Each row of a before or after table is a point. The points were changed in one or more steps. Then noise was added and the rows were shuffled. The steps act on columns, c1 being the first. Name the steps. A step turns or swaps two columns, mirrors them in a line or flattens them onto one, adds a multiple of one to another, or multiplies or shifts one. Angles are multiples of 10 degrees, from the lower column toward the higher: turns from -170 to 170, lines from 10 to 170 but not 90. Use the fewest steps. Two steps may share a column if one is a turn and the other turns, adds or multiplies; they go together, in the order done. Otherwise the lowest column goes first.

Before (14 x 2):
14; 35
-27; -30
-21; -25
-23; 34
9; 22
-24; 13
-20; 26
-21; 4
12; 37
49; 8
28; -11
-7; 0
-22; -71
38; -9
After (14 x 2):
34; -19
36; 13
13; 18
-67; 33
-18; -35
31; -21
13; 17
26; -10
32; 14
6; 11
-14; 24
-22; 33
-13; -26
-3; -51
Steps: turn c1 and c2 by -100 degrees

Before (14 x 6):
28; 3; 37; -41; -2; 27
-40; -44; 37; 21; 49; -12
-49; -25; -44; 36; -37; 19
-17; 12; 35; -1; 8; -27
25; 3; 35; -27; -5; 27
31; -14; 40; -40; 8; 36
-4; -6; -3; 24; -8; 13
35; 5; 45; 9; -40; 36
-43; 28; 23; -4; -2; -24
-11; 26; 30; -37; 28; 22
-55; 21; -7; -54; -14; -11
26; -23; -4; 12; -12; -35
-17; 29; -44; 6; -1; 29
-7; -55; 1; 29; 46; -25
After (14 x 6):
3; 16; 7; -43; 58; -8
44; -8; -30; 36; 53; 3
13; -42; 29; 4; 106; 18
16; -6; 21; -5; 54; 4
-36; 22; -54; -7; 48; -5
2; 18; 0; 35; 71; -5
58; -6; 12; 43; 16; 2
-32; -31; 38; -43; 23; 5
49; -23; -39; 36; 66; 9
-16; 31; -1; 21; 57; -8
10; 17; -38; 27; 88; -6
50; -10; -40; 39; 59; 2
49; -13; 16; -8; 44; 5
-21; -33; 18; 36; 107; 15
Steps: shift c1 by 20; flatten c2 and c6 onto the line at 160 degrees; swap c3 and c4; shift c5 by 60

Before (11 x 11):
10; -2; 19; 20; 19; 20; 24; 10; -5; -47; -16
-1; -27; 12; 0; -9; -83; 31; 11; 7; 33; -26
6; -17; -1; 27; 52; -2; 19; -16; -3; -7; -5
-4; 40; -28; 3; -27; 13; 10; -15; -26; 34; 19
4; 21; -18; 35; -10; 2; 3; 31; 31; 28; 19
43; 4; 1; -1; -3; -4; 9; 0; 49; 37; 13
2; -12; -12; -21; 25; -47; 41; 28; -15; 15; -20
10; 43; 13; 17; -2; -38; 17; 15; -3; 53; 42
-27; -46; 19; -6; 36; -42; 72; -1; 4; 14; 16
35; -52; -5; 30; 37; -45; 70; -4; 49; -26; 24
-17; 10; 12; 9; 48; -1; -10; -2; 9; -74; 9
After (11 x 11):
71; -46; -33; -7; 33; -34; -27; -26; -1; 13; -1
-11; 10; -20; 7; 44; 5; -18; -17; 10; -74; 1
20; -17; 6; 26; 43; 10; 6; -31; 7; -7; 3
70; -51; -16; 16; 34; -37; 36; -31; 43; -26; -20
3; 22; 2; 25; 2; -10; 5; 30; 33; 27; -26
40; -12; 29; -15; 33; -50; 1; 1; -17; 16; 9
23; -1; -5; 21; 21; 18; 11; 10; 3; -47; 25
10; 4; -12; -13; -3; -5; 43; -1; 33; 36; -10
30; -26; 9; -2; -4; -83; 1; -17; 5; 33; 28
16; 43; -48; 17; 3; -41; 11; 0; 4; 53; -23
11; 41; 13; 8; -31; 14; -4; 2; -16; 34; -32
Steps: swap c1 and c7; turn c3 and c11 by 140 degrees; multiply c3 by 1.3; multiply c9 by 0.7; turn c4 and c9 by 20 degrees; turn c5 and c8 by -20 degrees; turn c6 and c8 by 20 degrees
